Each row is a point. Each copy is the shape, with its points in the same order, turned, moved and blurred by noise. Say if it was mirrored as well.
(in the rows, 100 means zero)

Shape (6 x 2):
135,33
71,119
163,84
156,112
89,69
70,85
Copy 1 (6 x 2):
111,30
96,140
54,46
42,82
120,99
130,117
Copy 1 is: mirrored
Copy 2 (6 x 2):
164,48
73,104
171,102
158,130
107,62
83,69
Copy 2 is: only turned
Copy 3 (6 x 2):
109,31
104,140
61,54
44,82
123,91
126,113
Copy 3 is: mirrored

Shape (9 x 3):
72,70,71
58,126,122
67,108,107
55,61,62
112,99,139
195,83,81
84,126,44
73,122,130
70,79,167
Copy 1 (9 x 3):
54,65,117
54,123,78
59,104,102
47,48,119
108,136,123
167,66,127
79,49,57
70,124,89
54,150,155
Copy 1 is: only turned
Copy 2 (9 x 3):
95,88,147
44,142,120
62,114,119
101,87,166
66,111,73
156,77,31
127,143,133
43,129,103
16,86,102
Copy 2 is: mirrored
Copy 3 (9 x 3):
125,83,48
45,95,51
76,93,54
132,73,41
65,100,108
150,153,149
124,145,31
53,98,66
48,56,94
Copy 3 is: only turned
Copy 4 (9 x 3):
47,109,96
93,164,119
84,143,110
27,112,100
129,114,117
141,47,41
64,145,45
107,156,118
108,125,168
Copy 4 is: only turned

Shape (10 x 4):
110,102,103,92
107,89,102,91
108,83,107,153
104,124,112,90
67,153,101,101
98,84,124,125
113,127,103,90
91,82,149,179
103,90,111,91
101,81,98,96
Copy 1 (10 x 4):
98,91,95,95
103,82,104,101
76,54,143,100
89,123,109,89
56,143,116,116
105,81,137,114
86,118,96,86
84,66,195,113
105,90,106,109
97,77,106,110
Copy 1 is: mirrored
Copy 2 (10 x 4):
104,94,115,87
90,92,115,92
103,100,132,148
116,105,128,73
125,154,126,70
88,100,141,117
125,101,121,72
94,112,178,162
88,90,121,87
82,95,108,96
Copy 2 is: only turned
Copy 3 (10 x 4):
98,92,101,96
92,80,103,100
111,79,106,166
101,107,108,84
97,154,112,90
90,81,120,135
111,101,98,87
114,86,151,184
90,83,116,103
70,73,99,110
Copy 3 is: only turned

Shape (9 x 6):
61,48,140,68,124,83
139,120,83,88,92,107
82,117,147,88,117,105
134,113,120,75,127,84
140,122,44,98,119,126
77,133,130,169,136,88
77,123,65,104,112,54
50,60,71,116,109,116
137,99,124,65,94,66
Copy 1 (9 x 6):
82,40,127,49,93,78
136,144,117,100,112,103
69,93,140,79,125,112
119,106,124,96,144,81
145,156,73,90,118,119
32,103,82,138,122,115
74,144,83,83,96,58
84,90,71,58,51,114
127,105,149,99,121,60
Copy 1 is: only turned
Copy 2 (9 x 6):
73,5,110,103,106,89
114,119,100,62,111,84
87,70,153,102,104,113
108,85,137,67,139,75
111,137,74,56,137,112
126,99,143,162,131,137
78,112,87,133,128,77
84,62,57,121,93,132
115,76,131,69,116,42
Copy 2 is: only turned

Shape (11 x 8):
135,78,112,54,60,54,85,139
51,116,112,128,112,78,90,109
120,62,93,80,114,156,119,71
154,94,86,98,95,68,143,127
81,64,113,109,86,164,105,119
113,65,94,116,75,142,101,80
112,138,99,134,86,108,98,102
104,113,143,125,121,78,93,145
79,128,141,113,65,82,105,86
106,96,132,96,97,57,73,134
148,99,77,48,110,88,124,128
Copy 1 (11 x 8):
146,57,85,79,44,75,113,71
68,102,146,102,109,83,82,105
133,68,111,90,114,158,149,151
153,102,76,106,98,61,145,108
74,71,94,103,116,162,128,107
111,72,84,107,103,149,109,143
118,130,100,106,111,112,79,111
113,88,123,112,131,76,93,57
105,111,136,138,67,108,80,95
121,66,118,96,90,72,86,66
161,95,97,60,88,85,161,101
Copy 1 is: mirrored
Copy 2 (11 x 8):
195,71,121,90,92,89,101,151
88,105,89,128,109,58,118,118
85,85,126,70,79,164,91,117
155,103,94,49,58,100,143,138
76,97,134,122,73,134,85,162
101,105,134,101,51,134,83,115
111,152,118,100,88,83,110,116
102,107,109,83,103,44,110,161
115,111,149,127,100,64,135,107
143,83,108,93,107,49,98,146
163,95,89,50,102,133,121,145
Copy 2 is: mirrored
Copy 3 (11 x 8):
114,40,59,45,69,111,126,127
53,85,116,118,128,96,117,100
154,98,120,106,64,99,65,78
144,48,42,116,105,96,120,122
123,114,132,112,84,161,96,101
123,103,97,113,66,136,75,69
93,110,69,111,137,111,96,80
94,52,107,99,157,124,130,109
73,102,96,95,113,97,146,62
79,37,95,72,117,112,121,112
150,63,64,81,92,78,98,148
Copy 3 is: mirrored
Copy 4 (11 x 8):
124,65,138,55,58,110,114,148
42,99,129,93,112,77,67,102
104,78,79,133,86,148,113,55
137,69,118,107,112,81,137,126
43,56,92,127,88,150,106,96
82,74,86,146,61,125,101,93
70,124,113,131,98,92,106,127
72,86,167,103,130,105,92,132
47,111,147,102,68,76,114,101
90,83,160,76,92,103,81,135
146,85,101,71,112,120,137,113
Copy 4 is: only turned

Shape (13 x 9):
108,96,54,107,79,90,91,65,26
109,132,145,108,68,119,83,120,74
108,111,111,97,195,114,90,138,73
90,102,56,133,94,85,82,112,112
92,109,49,109,154,126,83,125,131
81,99,56,89,82,112,98,139,117
130,84,56,133,70,100,103,132,115
105,91,60,91,91,59,101,78,122
90,98,59,101,124,126,102,109,139
91,99,87,105,89,112,109,118,121
74,117,87,112,111,108,105,123,61
108,127,47,113,75,99,123,117,141
82,105,181,100,112,104,140,78,134
Copy 1 (13 x 9):
59,95,50,68,107,95,118,72,50
107,162,109,105,91,104,65,61,87
97,120,106,143,114,96,64,175,57
81,89,63,118,73,74,102,93,118
75,92,55,132,92,101,67,159,130
94,103,66,97,50,122,91,113,131
119,97,40,133,77,103,119,76,124
93,65,81,82,103,83,127,95,131
78,88,72,124,91,118,80,131,146
93,105,87,118,75,117,92,97,128
67,126,91,112,69,104,96,109,75
93,116,54,109,83,107,129,102,163
86,119,185,135,121,125,91,82,128
Copy 1 is: only turned
Copy 2 (13 x 9):
113,149,52,96,43,66,78,47,87
91,123,111,72,109,65,67,114,34
134,72,35,48,148,99,120,97,72
125,118,103,127,100,80,94,85,120
164,97,66,118,121,115,109,122,113
113,127,86,127,89,78,102,145,114
135,134,125,131,87,59,130,105,95
112,92,105,115,52,77,90,85,132
147,95,93,121,96,126,105,131,112
113,113,109,111,92,98,108,125,92
97,139,60,86,115,90,97,96,92
145,133,132,106,77,84,109,136,131
65,68,137,49,83,140,113,106,62
Copy 2 is: only turned

Shape (12 x 9):
96,87,54,47,21,107,68,112,131
137,106,150,67,76,71,91,98,120
74,87,107,123,86,115,112,114,126
62,87,83,55,137,88,97,146,116
97,100,129,70,112,120,91,52,131
83,130,101,107,31,114,59,71,54
110,33,74,94,84,112,93,66,85
131,100,81,107,83,135,195,73,63
57,119,126,32,93,130,141,78,68
137,96,117,131,105,160,94,100,58
116,145,110,120,80,80,133,102,138
147,95,117,66,123,85,80,122,48
Copy 1 (12 x 9):
97,126,25,90,27,91,68,107,124
95,108,142,90,62,90,79,143,103
98,115,83,137,100,81,131,108,114
39,82,78,94,116,65,82,69,106
77,137,135,127,74,116,91,82,86
171,155,68,88,73,77,101,104,63
133,78,72,138,82,137,68,79,111
154,70,121,100,64,121,174,49,132
95,100,126,103,43,54,121,36,66
131,88,97,103,106,145,151,109,58
105,137,125,88,92,80,136,122,151
109,55,120,53,107,110,80,108,67
Copy 1 is: only turned
Copy 2 (12 x 9):
152,39,97,89,108,117,52,74,150
85,107,108,67,157,58,69,90,116
94,113,101,105,80,97,113,89,117
66,94,55,69,65,121,66,93,91
43,62,117,90,117,75,110,116,128
128,77,114,176,129,69,69,138,124
115,37,99,108,117,95,125,68,79
116,102,191,106,96,136,118,119,55
53,67,151,106,75,88,45,134,81
77,110,124,166,155,128,113,97,79
118,148,123,72,105,97,112,135,136
82,113,82,101,166,105,56,108,47
Copy 2 is: mirrored
Copy 3 (12 x 9):
90,56,73,186,96,87,93,66,166
157,93,130,114,84,66,99,69,131
104,64,124,121,100,128,122,111,92
79,26,106,103,95,44,104,134,111
142,49,103,70,106,113,93,69,128
79,110,113,130,86,136,31,75,147
145,67,56,144,114,117,63,113,100
125,122,40,85,22,136,103,100,70
104,35,88,60,18,108,69,86,129
139,119,98,91,82,149,80,144,136
101,122,123,100,86,97,136,61,90
148,102,98,91,83,46,59,139,134
Copy 3 is: only turned

Shape (14 x 11):
46,60,44,121,92,109,145,86,116,109,76
61,45,79,164,34,131,118,108,95,103,11
133,111,148,68,81,112,43,108,100,142,121
110,97,134,76,143,130,32,118,100,149,140
133,90,128,50,142,114,47,79,52,126,109
121,135,132,79,130,99,78,85,96,60,95
108,99,63,106,79,54,94,102,92,135,84
136,85,101,85,103,109,66,141,75,89,124
113,69,109,77,76,132,64,64,111,67,106
130,113,140,120,141,74,57,58,98,41,134
148,68,150,110,114,107,64,68,86,87,134
76,98,143,75,125,45,105,82,76,61,137
109,123,117,117,87,126,104,64,63,74,125
136,81,102,108,78,97,144,121,114,131,61
Copy 1 (14 x 11):
77,62,78,95,158,90,116,138,126,153,85
99,22,113,96,143,154,97,186,133,138,41
152,134,174,81,80,128,120,73,84,94,112
154,116,170,93,103,124,127,45,84,138,159
158,68,153,89,96,102,105,40,77,87,140
128,97,95,139,74,119,108,50,68,84,98
116,93,124,74,99,76,75,106,109,135,63
167,107,127,100,89,101,104,107,52,113,123
148,95,89,94,100,143,104,102,126,71,123
154,111,90,183,61,108,76,47,105,84,120
181,94,139,150,106,108,97,73,112,73,125
111,83,98,150,50,57,121,75,107,87,114
103,95,111,144,117,116,75,101,86,60,120
137,82,131,104,142,95,137,123,91,103,29
Copy 1 is: mirrored
Copy 2 (14 x 11):
75,76,77,58,23,110,130,112,103,89,70
173,70,76,82,28,109,145,156,85,61,45
108,102,81,156,121,137,27,96,55,95,134
70,59,88,144,126,163,51,79,53,75,132
90,87,109,101,164,129,59,80,30,103,117
69,126,109,142,154,94,107,84,94,88,106
73,79,72,120,75,90,89,146,67,138,94
85,89,130,112,125,97,63,126,63,76,145
100,124,67,98,124,100,62,91,84,47,92
61,91,85,142,160,48,90,64,104,68,117
103,77,89,118,150,73,48,60,89,83,119
65,107,133,129,99,59,87,37,80,114,103
111,109,80,96,103,78,108,71,94,86,147
123,85,105,98,77,120,81,155,127,125,99
Copy 2 is: only turned
Copy 3 (14 x 11):
89,146,50,130,64,136,124,94,53,146,74
150,142,44,89,5,161,132,53,85,101,36
120,69,104,96,111,107,70,64,153,86,149
114,96,111,149,128,128,34,86,147,85,153
99,41,112,122,136,115,13,52,117,88,104
70,123,116,61,125,88,47,58,116,75,85
104,81,71,105,82,85,103,113,122,140,77
109,88,89,117,133,115,87,101,122,51,90
83,96,75,92,119,120,107,22,110,73,101
66,113,154,116,127,47,68,49,106,59,75
99,78,149,135,121,95,93,40,100,60,98
45,90,116,97,81,54,60,89,68,56,111
121,110,106,87,124,86,104,43,61,79,93
115,92,116,81,72,157,121,117,107,120,77
Copy 3 is: only turned
